Every row gives one point. Examples show where two turns around zero, p and q, send a point. Where does a point land after both, in the order given? Backwards means that the second turn is done in reverse. Each puzzle has new turns, and all numbers are rounded.
In the rows, 128 means zero.

Turn p:
[108 100] => [146  99]
[128 163] => [ 96 142]
[ 84 131] => [108  89]
[192 118] => [163 183]
Turn q:
[ 85 127] => [ 95 156]
[187 109] => [159  75]
[112 148] => [129 154]
Where do these land?
q, then p: [142 134] => [138 139]
q, then p: [ 90 167] => [ 77 147]
q, then p backwards: [117  68] => [ 74 157]
q, then p backwards: [164 143] => [131  89]

Turn p:
[131  83  78 110] => [150 149  68 112]
[169 132 150 125] => [146 142 163 107]
[ 96 135 173 101] => [103  77 142 108]
[127 139 174  78] => [105  97 154  77]
[146 108 100 184] => [170 155 119 173]
[ 80 122  76 165] => [118 131  75 187]
[146 176 144 134] => [104 144 173 134]
Turn q:
[104 143 116 146] => [112 146 140 151]
[157 108 169 158] => [183 104 137 139]
[128 143  98 146] => [123 161 119 143]
[129 144 109 131] => [121 152 125 128]
[131  81 114 146] => [137 107  91 157]
[115  87 215  77] => [133  30 161  92]
[132 189  76  92] => [ 87 194 123  86]
Where do these land?
q, then p: [125 135  54 171] => [ 88 166 135 194]
p, then q: [154 160  80 140] => [119 175 171 132]
q, then p backwards: [135 110 133  69] => [107 114 144  73]
q, then p backwards: [141  99 176 159] => [124  92 166 167]
q, then p: [110 163 201 133] => [158  79 178  95]
q, then p: [ 93 100 128 100] => [138  97  87 137]
p, then q: [138 129 125 124] => [127 132 133 119]

Turn p:
[150  90 117 124 116 103 136 150] => [130 117 144  96 122 117 130 171]
[ 97 140 102 114 108 149 115  91] => [126 134  91 128  90 123 118  90]
[104 124 154 139 130  82 151 144] => [116 118 155 145 123 122 179 146]
[138 102 113 172 150  93 165 140] => [169 102 162 146 123 110 143 170]
[118 135 102  81 119 175 126 107] => [135 149  82 104 106 160 108 101]
[117 142  85 119 100 148  92 109] => [124 130  78 113 110 102 102 101]
[129 130 127 146 137 114 148 179] => [134 110 125 142 155 128 151 170]
[127  90 145 165 115 127 150 158] => [115  92 150 146 122 136 123 175]
[114 157 165 107 171 142  77  96] => [115 136 141 125 161 141 130  45]
[185 170 170 115 133 147 120 107] => [116 191 152 136 168 139  96 110]
Turn q:
[165  98 148 112 163  90 167 140] => [157 106 136 157 167 130 173 167]
[124 153 152 136 128 111 116 163] => [110  91 134 129 104 121 123 151]
[137 186  97 122 104 125 143 124] => [132 153  92 106  99  94 115 154]
[118 111 162 127 140 125 140 127] => [123 123 163 136 137 139 143 136]
[103 143  81 150 112 103  92 102] => [119 141 106 145 114  81  97  84]
[139 148 142 120 160 128 110 102] => [151 118 151 111 147 111 101 134]
[101 101 118 156 200 121 125 135] => [113 116 144 182 179 141  91 130]
[111  95 134 100  75 143 142 130] => [105 150 126 106 116 147 180 102]
[151 130 156 134  79 129 149 106] => [156 148 145 115  86 129 163 128]
[130 115  90 122 120 205  97 152] => [115 133  84  92 133 188  95  96]
Where do these land?
q, then p: [107 114 149 129 107 107 115 117] => [114 137 154 144  99 131 141 125]
p, then q: [126 120 134 106 138 110 105 105] => [135 142 151 107 138 107 146 128]
q, then p: [137 111 138 130 139 122 145 194] => [139  78 109 138 117 158 116 161]
p, then q: [154 121 151 117 131 104 140 112] => [124 116 155 106 113 123 133 155]
p, then q backwards: [ 99 157 133 136  95 141 148 146] => [117 120  99 145 118 114 156 165]
p, then q: [145 161 138 121 117 100 130 105] => [128 131 141 128 108  90 118 157]
q, then p: [218 108  85 147 131  91  98 137] => [191 125 152  95 116  86  67 171]
p, then q: [ 99 118 117  99 124 187 144 134] => [126 160  90 102 129 161 109  95]
p, then q backwards: [105 106 131 142 141 225 143 128] => [150 107 112 186 154 176  96 178]
q, then p backwards: [108 108  89 146 148 117 150  95] => [150 188 140 145 130 136 130 116]
p, then q backwards: [109 183 143 136 136 105  90 135] => [ 99  90  96 103 127  88 123 114]

Turn p:
[106 146 140 125 154 146  94 133 114] => [130 123 130 166 138 137 127 169 126]
[106 153 144 154 146 136 142  89 141] => [125 140 143 126 119  80 143 164 136]
[129 157 132 147 105 151 128 113 127] => [107 160 150 134 120 121 127 136 147]
[164 153 136 162 131 129 149 140 154] => [143 145 152  96 120 113  89 132 150]
[119 132 149 112 115 152 141 140 146] => [101 133 116 107 143 137 125 146 140]
[107 105 132 107 118 138 146 122 125] => [113 128 102 116 137 132 157 126 125]
[129 136  89 114 134 120  94 135 152] => [120  95 126 162 137 119 103 107 140]
[ 91  31  80 139 119  79 124 141 113] => [166  63 104 128 110 153 198  65 133]
[165 105 131 103 135 104 100 125 114] => [142 115 138 136 149 145 117 101  83]
[ 94 153 127 125 122  98 150 134 113] => [115 123 107 128  77 124 133 142 120]
[173 139 148 126 122 127 111 136 125] => [131 142 156 122 141 146  96 124 109]
[153 127 128 120 134 159 157 129 113] => [139 169 108 116 146 130 121 126 129]
Turn q:
[129  82 142 143 127 152 108  81 130] => [102 101 157 138 155 122 138  79 118]
[137 140 128 119 107 137 109 165 160] => [120 109 129 139 101 153 103 155 147]
[110  90  86 101 164 107 119  65  91] => [158 133 108 138 214 103 130  85 113]
[138 143 114 151 149 128 142 149 147] => [108 140  94 126 110 143 139 138 129]
[112 150 148 139 115 144 137 153 135] => [115 121 136 114  96 119 128 157 124]
[112 132 147 115 131 147 135 145 140] => [115 121 141 129 123 129 124 159 111]
[142 125 138 123 119 103 157 161 132] => [155 140 127 137  99 151 144 145 120]
[150 153 121 122 106 147 149 142 123] => [133 140 130  97 103 148 105 133 123]
[112 143 121 144  98 115 133 138 137] => [142 107 120 110 105 123 136 138 146]
[127  94 109 128 166 108  93  89  65] => [145 153 117 161 176  80 121  72 123]
[139 158 153 124 125 119 126 120 147] => [118 143 148 117 126 139 137 147 156]
Where do these land?
p, then q backwards: [138 124 119 144  88 141  93 112 174] => [137 124 160 135 118 144  85  80 142]
q, then p: [143 168 134 119 190 119 133 139 142] => [122 125 103 151  96 122  92 160 168]
q, then p backwards: [147 127 147 144  96 146 100 144 131] => [126 155 112 150 102 102 113 140 140]
q, then p backwards: [ 97 134  94 119 116 136 145 110  95] => [154 109 133 116 163 113 159 122 150]
q, then p: [ 83 129 143 100 121 104 161 131  98] => [159 140 120 105 114 155  89 116  91]
q, then p backwards: [135 111 108 104 113 149 118 133 151] => [137 126 132 110 131 117 101 164 137]
q, then p backwards: [178 137 152 161 153 114 160 130 127] => [123 126 128 138  77 142 152 115  78]
q, then p: [111 112 153 120 135 128 132 110 102] => [146 133 134 115 109 125 128 144  94]
q, then p: [141 110  99 133  97 117  93 123 132] => [131 116 159 126 163 105 143 104 137]
p, then q: [106 130 131 137 171 123 146 148 129] => [145 125 108 149 107 162 110 119 130]

Turn p:
[121 136 166 131 164 157 100 167  66 182 145 105] => [ 95  79 177 127  84 139  93  94 107 139  79 114]
[139 138 166 137  81 161 107 100  90  94 101 159] => [113 109  52 143 128 173 107 119 112 146 138 100]
[154 131 155  84 130 159 121 128  76  71 183  91] => [ 77  87 128 140  90 174 142  75 162 113 175 140]
[193  83 125  93 123 139 126 192 164  93 109 168] => [142 170 148 134 102 146 121 146 127 207 207 138]
[100 130 112 145 108 108 170 103  85 131  61 114] => [115  95 104 123 214 110 141 128 116 146 105 111]
[149 153 135 130 167 181 120 114 134 168 148 129] => [112 133 163 127 108 169  83 149 135  98 101 129]
[114  85 108 149 171  88  89 101 164  81 108 167] => [166 123 110 174 121  70 129 187 111 109 179 122]
[ 70 103  84  90  90 110 131  90 127 173 167  91] => [ 92 179 135 133 151  72 155  77 154  80  96 106]
[ 98 150 168  88 151 153 125 126 165 146 150 142] => [153 145 135 147 105 132  75 104 164 111 108 157]
[ 82 157 120 182 139 113 170 113 124 177 125 177] => [168 135 129 129 175 124 115 133  65  96  67 146]
[152 170 127  89 117  76 118  77 145 133 185  88] => [109 138 109  60 108 106 135 107 170  56 146 150]
[148  67 123 169 100 121 157 179 166 113  88 115] => [179 144 151 125 146 132 179 150 127 197 147  88]
[144 161  75 177 123  97 129 174 160 104  93 118] => [143 129 123 101 132 116 187 198 116 167 114 163]
Turn q:
[114 140 129 124 141 189 167  98 151  96 124 131] => [ 89 147 123 125 134 152 128 144 117  78 181 129]
[170 163  98 173 120 114  71 212 154 156 187 166] => [189 167  68 105 151 107 179 132  74 163  55 149]
[150 122 139 115 122  92  79 117  95 121  98 181] => [126 146 141 141  85 113 150 110 182 146  84 156]
[194  91  83 161  86 172 112 154 169 168 200 128] => [124 121  55  74 161 158 157  69  59 132  80 114]
[175 103 111 136 128 148 107 154 193  98 193  76] => [152 128  79 137 184 153 121  99  77  73  83  90]
[ 75 111 117 111  97 156 154 131 116  81 111 102] => [122 113 118 155  78 154  97 145 114 109 175  98]
[ 92 125 125 108 161 111 159 100 142 106  83 132] => [102 101 165 167 126 133 133 164 151 108 158 140]
[ 79 142 197 122 167 151 142  76 110  99 112  98] => [124 153 188 143 130 103  91 124 155  82 201 120]
[164 152 159  74 141 109 131 157  79 171 139 160] => [165 159 154  84 138 161 129 135 183 179 107 147]
[114 173 115 100 107  79 121  80 107 138  85 120] => [113  90 141 113  98  88  97 168 184 129 116 149]
[ 91 107 161 111 107 110 153 116 149 146 101 136] => [117  98 180 119 104 128 149 141 133 127 143  96]
[174 129 138  98 157 118 115 152  94 175  71 128] => [132 130 123 128 157 132 146 123 209 187 123 122]
[ 45 131 132 149 130 136 126  95 108 124  85 112] => [121 101 147 153  87  80 117 135 131 123 199 132]
[129 121  83 149 150  84  98 151  93 164 178 167] => [170 116 122 127 129 124 139 106 100 180  90 201]
[156 110 132 189 108 152 183 128 160  77 153  82] => [ 74 150 114 148 160 137  89 123  53 105 125  79]
Where do these land?
p, then q: [176  83 112 141 110 149 142  95 108 112 107 112] => [168 121 122 130 170 145  95 122  97 115 173 117]
q, then p: [137 117 103 148 155 139 177  53 122  90  82 187] => [188 139  89 206 132 123 134  93  98 115  77 156]
q, then p backwards: [121  62  85 153 180 127  96 121 105  95  84 137] => [ 60 112 128  91 132 163 124 146  95  58 147 138]
q, then p: [173 123 143 129 182 136  91  90 119  91  73 115] => [197 126 106 142 129 110 147 188 141  84 111 152]
p, then q: [ 79 148 157 107  77 147 115 156 120 110 163 133] => [ 54  98 108 100 105 101 135 135 124 118 135 152]
q, then p: [111 162 162 127  81 162 135 210 165 181 154 150] => [ 63 125 182  64 154 157 127  81 161 156 137 163]
p, then q: [118 165 134  86  89 108 164 207 136 133 138 114] => [ 88 109 166  60 124 134 173 147 167 125 132 162]
p, then q: [159 126 128 191 134 100 127 131  60 104  84 146] => [154 104 128 150 129 182  99  76 127 191 158 138]
p, then q: [112 110 150  53 165 126 136  94 148 185 190 130] => [133 164 154 134  99  69 117 128 149  38  86 131]
p, then q: [130  94 164 125 137  82 118  84 161 148 144 115] => [138 124 126 142 144 133  85 128 141  87  65 111]
q, then p: [150 127 113 169 172 141 140  87  84 117 123 107] => [141 127 111 156 102  93 109 148  93  73 106 139]
q, then p: [ 93 187 100  93  59 130 113 159 144 181 138 139] => [ 81 185 160  95 135 116 141  92 142 194 172 139]
p, then q: [162 124 120 121 156 104  95 124 169 114 196 115] => [132 161 137 104  86 156 107 156  97  98  82  97]
q, then p: [ 71 165 120 148  94 140 143 180 151 132 115  92] => [ 87 119 173  89  99 119 185  97 112 151 133 128]
